Every row gives one point. A path goes straight from each point to the next, and from the last back to the first. The post is the endless flat space through its rows: a point in 2 columns, a line in 3, a plane in 4, and so on, so that a path can go around it. Count how often the path circles the post. Going back the other way cancels.
(in the rows, 128 means zero)

Post (2 x 3)
[[133 170  89]
 [121  90 145]]
Path (25 x 3)
[[163  89  86]
 [155 104 153]
 [119 114 153]
 [ 81  68 208]
 [ 91  63 137]
 [133  79  90]
 [167 108  96]
 [155 168 106]
 [121  90 167]
 [ 91 164 124]
 [104 154 145]
 [ 72  90 137]
 [104  76  93]
 [181 169  33]
 [162 243  38]
 [122 133 180]
 [ 97 118 175]
 [ 98 124 107]
 [131 139  52]
 [166 167  39]
 [186 164 110]
 [125 144 157]
 [ 93 156 156]
 [ 88 109 107]
 [126  78 118]]
Times around: 4

Post (7 x 8)
[[162 173 161  76 128 141 112 104]
 [102 159 123 113 203 146 134 140]
 [170 148 159 150  86 178 106  85]
 [207 115 130 130  93 103  78 111]
 [165 180 135 125 121  95 134 192]
 [162 126  81 103 178 135 130 164]
 [ 71 206 139  82 127 131 115 197]]
Path (33 x 8)
[[129 202 134  18 164 163 140 121]
 [ 95 193 125 134 140 134 175 166]
 [155 167 155  63 156 158 168 134]
 [166 182 147 139 185 163 191 165]
 [134 168 194  63  98 166  94  93]
 [151 120  85  93 179 136 176 175]
 [154 130  59 120 149 154 179 122]
 [113 175  94  86  94 138  76 149]
 [171 174 134 179 155 103 135 191]
 [197 112 148 141 121  98  43 121]
 [148 183 130 125 184 149  91 114]
 [164 190 162 126 118 109 105 122]
 [ 94 151 138 143 105 168  66 139]
 [125 128  99  60 153 122  68 178]
 [157 124 121 146 127 133 161 182]
 [176 111 125 108 139 106 129  90]
 [119 151  79 119 119 169 114 142]
 [249 186 150 143 161  44 116 123]
 [121 185 187 132 135 107  75 119]
 [194  88 154 133 131 117  64 121]
 [ 99 186 192  40 148 115  74 163]
 [151  75 106 154  62 172  15 107]
 [223 107 124  94 109 119 103 115]
 [121 120 138 160 112  99  87 111]
 [120 160 131 148 127  87 110 158]
 [156 205 148  19 125  72 163 123]
 [103 208 154  17 118 147 134 167]
 [131 125  76  55  69 107  82 152]
 [219 122  88 147 178 130 178 116]
 [ 78 167 113  70 119 137 167 189]
 [122 147 205 130 136 179 103 110]
 [110 182 164 111 160 164 116 158]
 [176 231 218 116 161 114 117  92]]
Times around: 1

Post (10 x 11)
[[118  88 101 133  54 112 138 150 150 118 147]
 [178 118 148 160 115 129 137 108 140 182  78]
 [176  81 123  83 115  98  94 118 196 154  54]
 [138  84 172 112 104 108 156 175 133  91 191]
 [101  85 164  91  76 103 131 152 102 101  97]
 [141  76 122 156 138 163 126 132  95 174  66]
 [124 149 160 150 154 159  83  99  69 113  39]
 [124  85 127  91  68 132 184 115 147 112 176]
 [ 89 107 158 161 125 159 141  92 145 164 104]
 [106 146 136 134 127 186 154 123 141 156  87]]
Path (33 x 11)
[[ 90 132 168 108 149 135 112  92 110 144 132]
 [168  87 193 112 200 156  99 129 108 167 116]
 [202 137 125 199 165 138 144 169  53 202 127]
 [109 122  85 120  70 125 152  88  87 108 112]
 [202   7 171 154  90  51 132 108 144 119 110]
 [ 64 136 139  46  73 174 139  64 194  95  48]
 [168  68 101 168 112 170  97 152 125 198  82]
 [ 91  68 113 105  78 148 153 123 140 163 165]
 [142 155 157 123 150  86 129 154 145 114 167]
 [152 109  99  64 157 120 134 141 157 118 164]
 [150 110 155  86 139  41 113 124 198 108 100]
 [119  82 163 114 109 114 134  71 116 101  76]
 [127  97 168 142  66 131 159 192 218 179  60]
 [160 143 147 174  75 159 138 150 123 175 109]
 [169  81 169  94 175 171 146 141 148 177 156]
 [120 136 135 117 174 119 137 170 135 111 200]
 [171  43 190 108 133  65 179 155 163 157 127]
 [153  92 107 160 104 162 162 103  85 115 122]
 [166  35 156 108 111 151 141 130 142 167  74]
 [ 66  91  78 127  55 203 131 166  62 147  62]
 [ 67  81 107  93 109 148 124 186 114 126 148]
 [156 133 198  62 136  64  98 103 152  97  87]
 [ 67 147 124 153  53 110 151  81 119  89 135]
 [ 70  28 106 189  81 140 102 125 184 140  80]
 [ 36 117 144  46  56 160 159 119 156  76 112]
 [108  92 118  92  66 159 192  76 205 141 105]
 [114 124 128 123  75 127 166 108 141  78  94]
 [124  50  60 128 103 182 114 179 110 171  22]
 [ 79 112  92 153  49 154 108 106 139 145  36]
 [143 174 111 213  29 225 190  76  50 109 118]
 [121 116 131 100  70 112  74  85 119 114  43]
 [179 114 176 158 147 106  97 213 102 145 134]
 [167 178 173 187 100 117 136  83  43 132  88]]
Times around: 4

Post (17 x 18)
[[173 153 103 170  99 103 165 113 109 128 160 168 148 130 138 143  99  83]
 [119  96 131 147 165  55 161  92 123 117 149 153 111 121 141 178  85 140]
 [ 43 101 117  87 107 127 121 107 131 132 103 173  94 155 112 137 152 136]
 [161 106 110 155 151 104 115 141  80  65 145 114 184 124  86 163 142 118]
 [152 134 128 137 101 230 163 160 111 149 113 147 146  57 100 104 193 168]
 [136  99  58 131 100 146 158 136 105 145 188 115 119 132 127 131 122 157]
 [121 143  86 122  84 124 118 160 109 166 143  99 105 134  70 120 142 145]
 [163 139  81 138 104 113 143 102 176 130 149 151 132 135  89 162 122 157]
 [ 92 148  80 155 156  72 141 142  65 124 132 189 138 195 167 168 124 113]
 [124  72 178  69 139  67  95 116 147 169 128 191 148 137 151 137 163 144]
 [130 116 125  77 133 102 198 109 103 176 135 170 148 162 163 103  98 130]
 [132 128 164 131 194 145 171 131 163 129 136 131  76 141 102  91 204 129]
 [143 185 120 147 137 196 111 141  60 163 144 134 151 119 163 140 147 154]
 [112 160 107 152  90 156  99 161  96  61 133 135 149 120  98 102 161 165]
 [117 145 120 120 102 132 146 131 114 147 141 110 121 140 153 169 167 153]
 [ 92 168  64 191  95 134 121 125  75 133 145 115 160 143 105 105 151 132]
 [116 120 133 180 114 189 133  99 120 166  63 160 106 134 241 173 104 180]]
Path (30 x 18)
[[129 147  84 186  96 179 208 163  86 159 128  53 129 138 142 131 105 138]
 [123 140 146  98 121 158 133 162 111 111 138 165 138 103 171  94 152 180]
 [ 71 142  89  99 127 126 172  70 125  95 120 145 111 176 171  92 104 128]
 [ 89 113  93 138 144 163 153  99  72 224 129 110 140 128 167  83  89 129]
 [ 93 125 161 121 129 102 111 192 107  69 125 126 120 197 151 141 149 148]
 [ 73 154 117 114  96 185 115  77 114 136 170 229 136 145 139 160 131 172]
 [133 145  69 151  80 165 187 128  59 176 120 136  87 102 105 222 147 132]
 [139 144  64 131 139 151 129 113  79 181 185 114 109 116  99 154 126 145]
 [ 66  76 131 115 141  99  83  46 112 123 104 233  79 232 180 201  75 117]
 [100 117 121 119 133 151 211 175 113  98 124 135  69 176 133 137 122 157]
 [ 89 121  66 141  77 120 134 127 120 187 203 166 129  88  56 123 132  96]
 [112 171  81 154  92 163 154 102  87 124 174 124 159  82 202 134 133 133]
 [ 95 123 134 125  99 126 111 175 108  44 108 159 111 160 116  83 206  93]
 [155 150 103 115  53 171  58 101 133 152 181 156 152 131 132 173 215 169]
 [146 147 116 136 108 166 100  83 136 161 177 150 142 149  99 156  96 162]
 [115  79 157 150 154 100  71 181  61 156 163 202 184  90  78 177 162  92]
 [140 181  55  73  80 147 168 145 173 175 150 167 144 132  57 168 171 145]
 [116 140 130 137  74  94 114 137 111  68 174 108 150 159 103 176 139  97]
 [117  80 149  93  94 126 104 161 107 160 119 133 117 101  66 126 109 174]
 [108 184  99 134 102  95 139 110 138 207 186 158 119 208 175 135 109 108]
 [148 149 102 149  98 173 152 137 122 127 175 120 151  91 157 104 136 171]
 [138 176  57 146  90 129 147 131 127 101 160  91 124 144 133  97 166 161]
 [134 114 124 103  75 123 194  88 153  93 125 161 109 147 154 126 105 144]
 [190 161  65 177  70 114 136 141 109 169 155 125 134 141 100 132 141 118]
 [ 99 130 119 112  90 140 134 122  97  69  94 161 119 113 139 211 145 111]
 [151 171 104 121 140 158 114 158 162 118 155 142  94 107 131 159 140 199]
 [117 151  99 111 131  87 116 113 108 118 136 161 161 144 109 121 156  95]
 [120 118 127 125 190 104 175 110 108 144 127 165 113 133 148 149 182 139]
 [144 164  87  89 144 106 181 132  81  43 188 172 116 249 130 180 101 145]
 [147  89 147 147 128  95 121 144 114  86 182  90 134 162 162 170 181 115]]
Times around: 2

Post (17 x 18)
[[165 118 104  98  81 108 166 109 146  95 150 104 142 125 118  98 132  86]
 [122 157 179 127 145 111 121 133 103 118 159 105 116 120 167  98 139 126]
 [122 173 144 102  94 157 179 110 135  90 148 102 159 136 128 100 134 118]
 [152 134 153 119 126 113 193 103 126 114 126  92 138 130 144 120  80 111]
 [112 135  90 124 158 111 144 144 124 116 146 107 151 140 114 108 139 106]
 [135 153 100 158 138 125 135 108 165 163 155 151 163 111 132 101 101 123]
 [118 129 104 111 102 105 165  92 124 133 138 129 150 111 129  91 145 149]
 [133 171  57 165 114  81 160  84 151 114 128 136 217  71 151 141 150 149]
 [147 131 180 144 214 155  81 126 123 115  92 143  87 157 160 120 144 129]
 [144 122 145 117 190 167  87 140 141 148 147  97 110 117 150 129 132 150]
 [ 49  80   7 177 112  98  55 147 216 111 131 192 147  73 189 152  96 196]
 [169 161 136 117 147 122 202 138 153 130 146 109 106 137 176 116 148  93]
 [113 143 126 150 167 160  72 109  89 107 139 121  61 131 183 124 132 158]
 [126 150 132 122 122 163  95 144 117 149  92 106 102 138 183 128 132 120]
 [175 138 148  90 138 139 170 138 112 132 146 142 154 153 161 123 115  98]
 [131 112 118  88 140 152 169 102 142 122 137 119 164 110 142  77 111  84]
 [134 175 120  85 153 122 156 111 144 120 136 142 138  98 112 123 114 111]]
Path (29 x 18)
[[ 74 173  87 125 143 165  90 131 147 118 189 163  82 127 124 140 149 114]
 [124  93 160  95 108 141 124  64 125 105 130 132 167 123 137  96  95 142]
 [102 101 116 137 127 119 136 192 185  99 176  23 128 147 158  81 103 132]
 [206 111  98 148 166  77 154 209 103  94 110  77 119 146 202 135 188  99]
 [ 88 206 109 157  51  86 178 160 149 135 155 162 155  61 193 149  90 103]
 [119 128  66 140  95 210  87  79 163 132 150 102 151 128  97 165 153 167]
 [ 91 150 128  93 168 131 119 137 124  93 149  50 106 159 131 102 183 124]
 [136 177  97 130 173 145 118 150 156 129 141 112 140 173 126 104 119 120]
 [126 131 148 107 158 121 149  70 131 111 190 117 177 107 150  84 162 155]
 [131 193 169  92 119 138 141  72 111 139 130 157 126 135 121 142 127  95]
 [137 121 103  96 154 120 134 125 147 116 159 162 100 133 165  93 132 105]
 [155 129 147 135 131 142  71 109 110  93  75 154 136 120 174 100  90 122]
 [135 195 104 157 132  97 165 112 142 127 185 148 120  65 151 148 147 194]
 [116 155 142 111 177 187 154 116 131 183 138  98 124  86 116 119 117  94]
 [131 124 206 124 130  96 141  94 159 109 132  92 110 133 110 122 104 127]
 [168 166 184  99 140 138 164  54 137 108 144 104 152 161  86  64 130  99]
 [112 158  24 142  96  98 151  93 181 132 103  99 131  72 125  91 121 190]
 [107 129  87  83 177 136 101 191  87 166 156 102 132 103 125 146  80 132]
 [175  98 116 109 108 132 157 113 114 169  88 130 140 137 154 139  74 100]
 [140 136 117  58  81 180 156  84  93 127 101 125 134 144 135 125 113  73]
 [208 145 155  81 151 104 164 111 126 107 102  95 152 150 190 147 160 122]
 [151  92  97 158 129 118 128 133 125 100 115  87 150 193 120  59 126 128]
 [124 216 124 111 209 165 237 158 191 124 165 124  60 130 101  68 186 116]
 [134 100 116  86 181 170 150 136 120 185 177 150 141  99 120 110 143 128]
 [125 107 171 111 170 175 174 128  94 104 218 107 113 190 146 135 137 136]
 [ 86  68 132 118 163 124 125  89 120 116 162  94  88 129 158  93 141 200]
 [124  80 111 111 150 128 115 117 152  74 104 135 180 130 137 106 119 157]
 [176 169 162 106 150 123 182 123 153 127 104 156 106 114 107  86 124 122]
 [151 104 161 108 138 144 165 126 160 133  99 176 117 135 175 102 137  94]]
Times around: 5

Post (17 x 18)
[[134 121 115  92  73 137  52 100 111 124 140  86 155 168 149 120 158 125]
 [139 119 169 166 196 155 144 128 169 192  84 111 136 192 152 131  75 163]
 [109 109 128 145  99 134 155 111 170  99  97  95 130 133 205 185 155 115]
 [113  93 136 113 123  90  61 158 134  77 218 114 124 105 109 134 134 118]
 [181 122 190 159 126  73 129  78 152 176 159 122 175 123 117 190 120 141]
 [142 121 110  95 138 140  85  94 154 135 116 104 136  95 171 181 136 132]
 [144 114 156 160 147  99 137 118 147 172 139 153  93 142 175 166 115 147]
 [ 67 210 109 190 202 130 101 167 103  75 158 132 140 149  85  88 196  45]
 [202  88  72  90 168 169 121 135  91 100  95 164 133 238  19 169 188 162]
 [ 94  81 239 142  92 165  74 155 118  68 120  81  77  47 123 127  69 198]
 [127 142 131 101 166 137 119 160 145 139  66 105 122 169 119 145 173  93]
 [118 120 164  98 108 151 102 106 100 153 132 156 176 138 147 243  85 129]
 [117 140 156 124 123 128 128 125 123 115 162  97 110 108 117 101 110 127]
 [164 116 127 137 120 117 104 136 101 167 149  74 166 108 192 156 104  97]
 [ 76  95 161 106 156 126 104 132 124 100 130  97 130 113 205 134 124 175]
 [ 81 169  63  95 117 134  77 139 108 144 166 115 165 157 147 168 151 136]
 [ 93 133  77  82 111 146 134 145 167 130  23 125 182 130 189 107 162 131]]
Path (28 x 18)
[[150 102 131 125  42 116 101  76  93  93 220  98 193 202 142 170 161 136]
 [178 199 111 173 153 131 169 103  73 103 165  98 136 144 115  51 173 140]
 [128 160 134  82 202 217 157  91 158 158 123 142 100 185  78 118  80 207]
 [ 53 142 191 202 216 140 137 136 158 190 126 113 126 133 191 180 104 160]
 [169  72 153 177 182  89  68 129 124 137 184  91 209 118 119 174  78  77]
 [128 104  75 152 140 102  96 148  97 110 212 141 144 134 142 117  91 149]
 [132 211 240 149 168 156  95 118 151 186 124  90  11 112 133 188 101  99]
 [143 111 187  23 130 162 108  99 118  99  17 110 136 160 143 102 153 136]
 [114 152 143 153 123 169 121 134  50  55 146  88 112 119 138 181 131 116]
 [155 142 160 119  71 130  44 130  96 114 208  76 172 136 101 105 130  97]
 [185  78 150 113 223 101 117 154 192 196 138 147 159 117  76 116 139 180]
 [ 86  61 222 123 179 125 117 164 156 143  68  74 147 104 134  17  68 210]
 [ 73 155 116 161 146 175  83 125  89 132  59 169 152 183  83 200 123 130]
 [107 178 166 142 124 152  65 154 112 126  69  87 150 157 130 189 154  54]
 [154 143 140 109 163 143 112 148 158 113 195 134  96  81  44 212  96 170]
 [183  98 119 111 141 186  91 116 130 128  86 141 162 108 127 149 133 143]
 [ 29 168  56  94  65 139 100 123  99 113 216  79 139  98 139 164 132 134]
 [ 79 158 136 164 181 137 105 128 138 158 110 142  72 131 153 183  93 137]
 [111 159 143 119 137 113 119 142 153 151 134 131 148 157 122 120  61 130]
 [136 151 140  46 208 195  61 169 109 147 137 100 148  84 122 168  94 181]
 [ 86  94 127  66 146 130  66 144 182 153 189  78 215 171 133 151 141 154]
 [ 37 141 154 102 129 144  91 141 117 143 151 137 139 169 104 215 117 103]
 [ 84 145 120  58 151 204  83 145 158 164  23  14  55 249 160 196 123  93]
 [152 118 123  76 198  94  91 138 145 151 117  86 132 141 142 136 163 165]
 [149 116 122  76 136 170 110 100 144 130 112 123 205 158 140 110 115 149]
 [164 157 100 159 240 117 100 142 148 153 100 141 127 160 197 150 191 112]
 [133 102 136  45  95 211  60  98  83 133  98  44 126 203 145 234  64 166]
 [152 122  85  43  78 165 130 157  77  75  77 134 177 133 125 173 120 123]]
Times around: 4

Post (17 x 18)
[[151 188 114 114 141 122 144 163 119 118 174 154 118 110  85 127 160  95]
 [ 89 106 122 112 123 115  71  91 145 150  70  93  74 131 109 173 151 171]
 [165 119 164 107 151 198 109 192 126 131 138 128 144 101 176 123 140  93]
 [158  67 234 156 143  92  72 157 190  81 123 109 126 148 134 157 153 142]
 [107  81 114 118 101 141 133 136 165 150 122 111  42 184 159 129 192 124]
 [150 126 184 149 142 176 124 123 132 101 139  87 163  89 128 150  84 168]
 [162 109 107 125 119 147  98  96 144  82  56 132 113 172 162 175 164 115]
 [122 137 138 138 190 171  98 128 163 144 164 128 147 106 135  86 127 178]
 [105 128  86 145 137 150  72 109 188  84  65  93  74 150 158 185 174  71]
 [ 85 189 136 124 196 168 151 101 154 138 147  52 131 138 172  79 185 131]
 [131 126 166  98 157 130 118 167 107  93 158 104  84 117 121  82  95 142]
 [171 148 127 191 148 151 104 104 107 119 127 119 141 179  75 159 155  84]
 [105 176 102 151  86 111 114 199 133 144 141 155 101  98 118 115 196 175]
 [140 177 104 120 152 166  87  87 150 116 166  86 138 166  98 105 156  95]
 [ 92 172  76 130 148  80 162  76 106 167 164 106 137 176 130 103 137 117]
 [173 174 130 155 119 153 120 155 200 148 133 102  93 156 150  97 184  56]
 [130  71 129 105 168 107 126 153 139 106 112  44 133 118 148 177 105 211]]
Path (23 x 18)
[[103 167  98 175 111 131  93  94  95  72  64 149  62 232 146 144 192 100]
 [184 170 129  77 176 183  95 151 207  82 236 115 160 150 138  84 232 182]
 [147 150  95  82 132 120  86  56 137 134 147  96 126 124  70  79  97 156]
 [115 107 130  47 213 146  95 144 140 160 180 155 187 123  96  84 134 154]
 [ 81  92 126 110 154 155  83 144 148 117 102  84 102 137  89 161 155 151]
 [148 128 113 168 120 174 139 124 130  64 180 114 108 158  79 103 173  89]
 [166  41 157 184 175 117 102 155 169  97  95 182  34 143 167 123 162 165]
 [139 180 199 158 127 125  54 143 151  89  97  79  94  59  98  94 150 142]
 [ 98 101 105 110  98  71  96  49 117 120  20  48  47 222 130 145 153  98]
 [109 175 175 159 123  94 125  89 162 170 122 139 118 156 110  97 129  85]
 [121 182 102  83  64 206 115 101 140 134 125 122 104  92 114 160 103  95]
 [170 155 137 130 243 156 154 139  91  93 118  67  89 164 163 111 120  92]
 [168 247  68 101 127 182 115 125 139 169 152 120 144  40  85 173 184 137]
 [108 206 138  90 189  66 173 109  94  83 100  56 150 164 196 157 141 100]
 [140 175 134 136  53 124 123 154 249 121 134 151  90 131  67 122 214 149]
 [135 167  93 127  93 127  98 137 184 163  94  80  79 123  50 117 182 172]
 [116  88 143  79 150 160  96 185 166 147  83 182  87 132 207 141 221  44]
 [114 102 189 130 151 122 206 195  55 130 152 133  55 112 132  51 193 219]
 [157  93 241 196 119 112  91 118 140  88  89 109  41 110  55 169 173 150]
 [162 158 102 101 127 125 145 206  91 114 113 165 114 100 170  75 167 117]
 [111 156 124 155 109  58  99 138  17 197 105  98 148 205 102 168 239 145]
 [149 120 124 181 181 190 125  61 104 150  89  30 117 238 140 129  74 132]
 [101 127 190 135 177 185  66 148 218 134 101  51 144  63 104 158 158 217]]
Times around: 0

Post (17 x 18)
[[101 112 156 172 105 151 119 185 166 158 116 167  81 126 122  98 145 110]
 [ 86  90 134 142 115 149  98 177 126 168 105 140 156 130 129 103 142 137]
 [ 54 150 146 114 146 144 111  60  89 101 154 121 138 113 131 179 115 159]
 [108 107 114 154 112 153 163 144 146 134 177 142 130 160 157 122 110  82]
 [133 115  94  89 158  99 184 121 141 102  94 121 174 152 137 112 140 158]
 [101 123 178  73  62 158 124 142 182 155  78  81 124 144 130 130 132 139]
 [135 133  91 138 108 157 131 148 152 132 114 113 137 126 149 118  79 153]
 [ 99 158 130 114 132  89  82  91 164 114  88 141 148 139 164 137 127 163]
 [121 106 159 143 139 102 177 126 107 142  99 113 103 112 157 110 102 152]
 [134 146 142 110  65 122 121 143  95 163 136 194 160  88 116  68 114 141]
 [140 182 134 132 142 153 101  67 132 135 141 124 125 126 139 163 117 119]
 [123 105 141 121 106 113 167 153 140 161 172 133 146 117 140 101 158 164]
 [135 131 147  92  81 161 106 171 110 127 142 115 134 153 138  95 102 153]
 [107 132 161  93 184  98 119 132 120 131 128 109 153  93 136 165 137 151]
 [ 83 190 127 146 128 128 113 125 138 163 135 186 165 137 113 121 124 132]
 [126 110 110 138 154  94 142 148 150  98 119  71 117 146 115 148 133  91]
 [119 155  88  72 119 142 134  92 119 125 106 110 137 171 139 171 121 120]]
Path (29 x 18)
[[ 69  96  54 107  43 249 163 122 158 180  67 104 160 168 120 120 110 100]
 [114 145 113 108  44 142 170 191 130 152  88 123 142 186 121  66 117 125]
 [100 174 144 120 169 129 104 189  91 174  69 157 155 106  67 138 153  85]
 [144 150 117 116 165  95 148 123 125 149 121 140 142 111 156 119 119 130]
 [119  94 135 106 156  84 173 193 120 121 162 121 140 155  82  94 183 122]
 [ 96 147 123 157 135 125 128  79 134  97 135 129 128 152 129 147  93 144]
 [117 111 169 131  63 137 139 142 131 112 178 184 137 164 186  79 116 155]
 [109 146 156 156  81 185 161 164 120 163  79  90  96 169 110 121 131 108]
 [121 153  98 126 145 133 150 109 111 107 110  97 146 143  83 175 165  96]
 [125  94 180 128 171  87 159 133 112 128 122 117 114 133 136 153 150  81]
 [142 130 146  82 168 121  43  86 149 141 138 106 174  97 135 202 139 122]
 [129 154 127 153 160 129 117 128 100 203 120 167 118 125 137  72 145 178]
 [ 80 169 107 124 128 159 103  38 111 106 198 142 146 103 160 160 142 142]
 [141 145 104 114 175  93 141 171 135  78 100 140 142 131 143 112 129 185]
 [127 203 118  99 133 104 145  63 173  89  89 144 135 142 117 162 120 152]
 [178 125 124 163 131 163 156 118 154 191 129 127 136 142 149 113 120 103]
 [135 122 114 118 145 133 144 145 166 187 117 110 123 138 132 147 116 136]
 [126 153 132 130  72  93 122 139 111 152 122 190 146 154 158  71  84 157]
 [ 61 116 126 149 154 117 132 115 148  95 137 141 221 143 104 143 155  93]
 [ 76 148 155 132 127 144 171 149 136 172 163 141 181 126 111 112 150 149]
 [ 85 144 141 174 114 121 128  96 190 115 173 161 145 115 153  77 136 147]
 [103 134 152 162 156  57 163 184 114 141 171 129 100  99  87  71 105 182]
 [128 100 151 121 194  86 135 121 122 133  82 106 187 134 139 120  76 131]
 [ 84  93 182  79 169  88 125 117 135 112 122 107 159 115 107  99 165 124]
 [102 156 131 162 157 183  84 116 135 102 136 161 123  94 130 137 102  90]
 [ 89 168 113 130 110 106 133 177 184 135 106 155 172 202 149  99 127 118]
 [ 92 148 177 132 109 115 155  67 143  99 173 122 150 115 124 173 101 103]
 [108  98 124 165 136 108 109 142 142 144 120  98 156 139 121 119  96 145]
 [124 162 134  93 149  60 111 165 104 173  83 177 141 142 153  98 109 146]]
Times around: 1
